Every row gives one point. The last column is the point's height on a tilted bowl or saddle (a function of degree 2), plus a little noise. Count its main directions that bend up, bend down and stay straight.
In the rows, zero is written as 128.

Points, 10 rows:
[[ 97  74 100]
 [166 159 105]
 [ 98 156  57]
 [ 31 116 164]
 [158 177 109]
 [145  90 109]
 [ 97  86  79]
 [ 85 162  67]
 [ 81 160  77]
 [161  81 150]]
Directions: 2 up, 0 down, 0 straight

Points, 16 rows:
[[109 136  97 128]
 [157 105  98  99]
 [155  98 124 105]
 [210  79 148 134]
 [153  75 191 163]
 [ 81 215 118 234]
 [119 155 184 181]
 [164 135 179 151]
 [201 151 146 138]
 [127 214 129 197]
 [171 140 161 136]
 [232 114 133 138]
 [ 83 103  98 143]
 [113 166  98 144]
 [151 182 172 178]
 [130 149 192 181]]
Directions: 3 up, 0 down, 0 straight

Points (26 x 5):
[[106 155  57 112 191]
 [155 221 167  47 176]
 [117 169 116  54 160]
 [147 209  67 185 227]
 [112  61 124 103 155]
 [110 167 239 105 191]
 [194 106 134  72 112]
 [ 79 104 163 145 119]
 [165 147 224  81 181]
 [169  73 109 144 148]
 [120 139  73 157 170]
 [ 82  83 117  38 193]
 [ 96 115 119 138 135]
 [114  57  53  75 202]
 [ 95 122 144  96 144]
 [ 69 204 120  95 195]
 [168  88 168  56 145]
 [134 124  86 117 149]
 [123 151  87 162 162]
 [118 205 131 139 168]
 [107 165 166 133 140]
 [111 138 138 139 131]
 [153 152 125 129 136]
 [185 168 122 101 127]
 [172 113 168  93 133]
 [154 167 135  85 135]]
Directions: 3 up, 1 down, 0 straight

Points:
[[ 75 116 115  76 125  76 158]
 [141 137  94 164 131 189 129]
 [ 70  81 126 107 149 156 115]
 [116 158 202 163 193 175 105]
 [116 154 116 133 147 108 136]
 [164 138 133 160 162  89 145]
 [123 157  91 181 157 118 158]
 [174 148  86  44 117  53 249]
 [249 146 164 117  89 115 207]
 [174 107 137 185 131 137 145]
 [ 90  78 168 138  74 114 131]
 [123 167 102 209  99 136 161]
 [122  98  79  80 148 203 115]
 [141 142  67 104 147  88 183]
 [ 92  97 163 228  67 101 163]
 [ 95  82 153 170 103 203 121]
 [138  80 121  85 175  84 145]
 [202  75  81  87 145 145 157]
 [135 140 140 133  92 152 131]
 [153 113 148  83 155 172 129]
 [160  83  77 101 145  90 168]
 [183 179 108 160  91 105 179]
 [ 90  91 161  83 157 116 114]
 [101 109 179 206 159 110 127]
 [122 103 112 202 193 115 149]
 [ 85  73  84 149  92 154 116]
 [131 100 128 124  98 143 127]
 [135  60 137 110  91 119 131]
 [165 165 106 106  96  68 184]
 [ 81 153 120  72 147 158 114]
 [126 123 129  57  65 138 161]
 [133  85 169  87  87 181 131]
 [183 102 108  64 127  71 199]
 [162 143 106  96 108  99 170]
 [167 156 132 154 137 153 150]
 [113 119  97 155 152 142 133]
 [117 146 169 163 132 111 123]
 [229 149 170 108 142  64 178]
 [115 108 171 118  98 239 109]
 [136 151  77 112 138 153 143]]
Directions: 3 up, 2 down, 1 straight
